Each row of a before or after table is a point. One or more steps were done to the points. Then noise was added and the rows were shuffled. The steps act on columns, c1 being the first. Write out the steps. A step turns or swaps two columns, mirrors them in a line or flattens them onto one, adds a multiple of one to another, or multiplies or shifts one. Angles are multiples of 10 degrees, from the lower column toward the higher: turns from -170 to 170, lines from 10 to 170 but not 90. Use the fewest steps. Two steps may share a column if one is a turn and the other turns, adds or multiplies; they go together, in the order done. Otherwise the lowest column goes first.
(in the rows, 128 means zero)

Before (8 x 2)
[[132  83]
 [ 95 170]
 [131 151]
 [120 164]
 [ 92 169]
 [114  93]
 [121 173]
 [ 36 112]]
After (8 x 2)
[[125 164]
 [102 177]
 [135 153]
 [ 36 127]
 [109  95]
 [106 174]
 [133 177]
 [124  90]]
Steps: turn c1 and c2 by -10 degrees

Before (11 x 4)
[[ 74 179 103 123]
 [111 170 160  82]
 [118  81 175 103]
 [160 128 100 118]
 [194  87 145 100]
 [ 67 134 170 137]
 [109  90  84 112]
 [ 25 151 140  78]
 [105 112 118 118]
 [122  88 155  74]
 [118 121  70 169]]
After (11 x 4)
[[ 86 142  88  86]
 [122 138 146 196]
 [ 94 154  99 162]
 [127  97 108 151]
 [117 153 115 131]
 [ 77  74 110 102]
 [172 226  87  97]
 [170 137  96  82]
 [ 82 144 120  77]
 [144 187 151  90]
 [187 172 115 150]]
Steps: turn c1 and c2 by -100 degrees; turn c3 and c4 by -70 degrees

Before (10 x 8)
[[112 122 124 107 155 123 150 210]
 [159 116 137 119 141 155 118 119]
 [162  95 124  85 160 161   7 144]
 [156 105 132 108 116  39 130 138]
 [ 84  80 127 128 165 139 138 136]
 [162 131 122 142 139 150 148 157]
 [ 19 139 123 118  82 144 100 171]
 [126 132 172 128 146 140 130 127]
 [125 105 122  84 139 143 154 171]
 [126 145 115 101 144 114  97 130]]
After (10 x 8)
[[109 127 127 132 157 117 154 129]
 [160 109 140 113 114  44 124 122]
 [121 147 118 105 143 109  97 118]
 [ 21 136 123 130  85 142 101 126]
 [165 104 143  90 158 159   7 116]
 [160 115 136 121 140 156 117 127]
 [125 115 136 124 145 140 132 129]
 [ 84  92 151 137 165 139 138 133]
 [123 116 137 107 140 140 153 123]
 [161 133 126 149 137 150 149 133]]
Steps: flatten c2 and c3 onto the line at 150 degrees; flatten c4 and c8 onto the line at 20 degrees

Before (11 x 11)
[[113 129 108 120 157 168 127 222  94 127  91]
 [106 138 115  84 111 167 135 138 168 120 136]
 [125 188  94 153 149 145 215 104 148 151 115]
 [110 228  95 132  97 119 112  84 136 158 165]
 [179 159 139  77 119 127 175 145 116 191 142]
 [106  97 138 137  84 115  77 134 107  92  91]
 [ 77 145 111 148 139 122 119 132 161 154  28]
 [128 211  93  68 170 126 129  49 127 155  95]
 [149  90  43 126 142 137 162  73 136 188 129]
 [ 96 119 142  92 164 144 117 105 157 137 175]
 [243 161 124 126 105 166 124 155 138 148 229]]
After (11 x 11)
[[152  89 140 114 118 170 136  39  94 158 104]
 [157 166  99  98  96 147 113 152 154 117 162]
 [163 141 138  60 132 124 132 192 127  73  40]
 [121 153  99  78 180 125 177  91 111  71 107]
 [100 218 150 120 105 127 109 167 140  87  60]
 [152 149 163 142 123 142 206 146 141 100  65]
 [105 231 128 128 242 161 127 100 134 116 151]
 [ 82  83 124 140 104 118  82 136 111 158 136]
 [109 135 127  79 110 167 132 121 166 144 128]
 [144 114 206  96 153 134 159 158 137  55 161]
 [135  51 157 135  82 118 117 114 158 110  68]]
Steps: swap c1 and c5; turn c2 and c11 by -60 degrees; mirror c3 and c4 in the line at 80 degrees; turn c8 and c10 by 160 degrees

Before (9 x 14)
[[154 116 109  84 171 123 158 158 106 151  99 104 112 121]
 [109 135 108 120 165 138 155 129 113 138 113 105 118 131]
 [162 183 153  77 103 106 169 212 137 169 130 100 144 176]
 [139 136 109 136 138 116 137 132 181  98 115 141 114 130]
 [139 189 173 115  99  87 104 150 154 147 105 160 110 164]
 [104 108 113 163 154  94  83 129 197 108 120 155 114 160]
 [131 119 120 145 123 124  86 127 149 135 117 110 119 108]
 [133  97  68 121 132 159 160 168 114 170 115 139 114 121]
 [135 105 130 181 171 135 126 138 129 129 105 136 103 133]]
After (9 x 14)
[[160 221 152 161 101 109 168 252 137  93 128 127 171 185]
 [127 137  65 119 128 159 161  77 109  83 117 135 145 116]
 [131 229 175 132  96  89 105 212 154 100 108 174 127 152]
 [138 158 110 158 172 125 163 129 103  88  96 106 135 136]
 [103 175 104 134 165 134 153  97 110 115 113 108 127 139]
 [123 147 133  76 167 126 123 142 127 122 102 138  98 132]
 [131 179 110 134 140 115 138 102 183 141 116 143  95 125]
 [120 159 122 108 123 126  85 113 151 126 121 103 124 120]
 [ 96 150 114 103 155  98  86 106 196 145 118 165  97 144]]
Steps: add 0.5 times c11 to c1; shift c2 by 40; add 1.5 times c3 to c8; turn c4 and c10 by 160 degrees; turn c10 and c13 by -40 degrees; turn c12 and c14 by -30 degrees

Before (12 x 20)
[[168 101 131 158 124 144 100  79 177 132 109 138  96  14 102 172 166 159
  115 146]
 [150  93 175 157 103 151 112 210 128 119  97 109 162 160 126 158 119 102
  109 174]
 [152 141 174 122 145 140 142  75 148 127  92 145 167 152 108 123 156 110
  101 142]
 [154 113  23 129 138 130 139 115 181 137 129  86 160 158 116  15 128 145
  100  91]
 [ 72  85  91 161 124 133  39 144 174 136 118 113  90 177 129 151  98 179
  234 177]
 [169 108 167 163 142 149  91  83 135 140 108 107  58  75 153 136 135  93
  244  93]
 [154 115 184 150 109 143 100 102 201 132 106 131 146   7 138 142 134 113
  110 166]
 [145  88 159 138 127  77 139 166 117 136 149  76 161  76 153 170 129  98
  149  93]
 [145 100 177 150  97 103  78  80 137  87 215 136 106 146  45 172 150 122
  183 159]
 [168 157 155  64 132 151 127 105 159 128 147 158 162 146 156 156 148 101
   97  65]
 [118 136  90 123 121 146 125  77 126  80 159 101 151 141 146 128 109  98
  121 174]
 [135  98 149 144 158 141 124 124 143 137 132 138 117 154 109 126  96  94
  108 162]]
After (12 x 20)
[[169 136 121  64 103 150 128 118 162 129 150 161 161 145 110 158 149  84
  100  64]
 [169  77 122 160 128 145 100  94 178 129 108 137  98  14  87 172 167 139
  113 147]
 [169  85 121 163  87 151  92 134 134 155 107 108  56  74 184 135 136  87
  241  95]
 [144 121 113 139 102  78 139 189 116 135 148  73 157  76 233 171 130 142
  148  94]
 [116 103 141 125 164 146 125 112 125  73 160 101 154 141 186 127 109  77
  120 176]
 [152 152  81 157 100 151 111 212 127  96  97 107 161 160 158 158 121 163
  112 173]
 [145  75  77 152 103 103  78 115 139  54 214 133 107 146  33 171 149 112
  182 159]
 [137 102 145 144  95 139 124 162 143 166 133 139 120 154  94 129  96 111
  108 161]
 [153 102  83 150  88 144 101 127 202 114 104 132 150   6 133 139 132 106
  110 164]
 [ 70 104 143 161 163 132  39 128 173 132 117 113  90 178 153 151  98 193
  233 175]
 [152 103 119 123  79 141 142 102 146 145  90 145 165 152  80 124 155  81
  102 142]
 [156 106 188 129 212 131 139 113 181 148 127  86 158 157 177  17 127 141
  100  91]]
Steps: turn c2 and c8 by -40 degrees; turn c8 and c18 by 40 degrees; add 1 times c5 to c10; turn c3 and c5 by -120 degrees; add -1.5 times c12 to c15
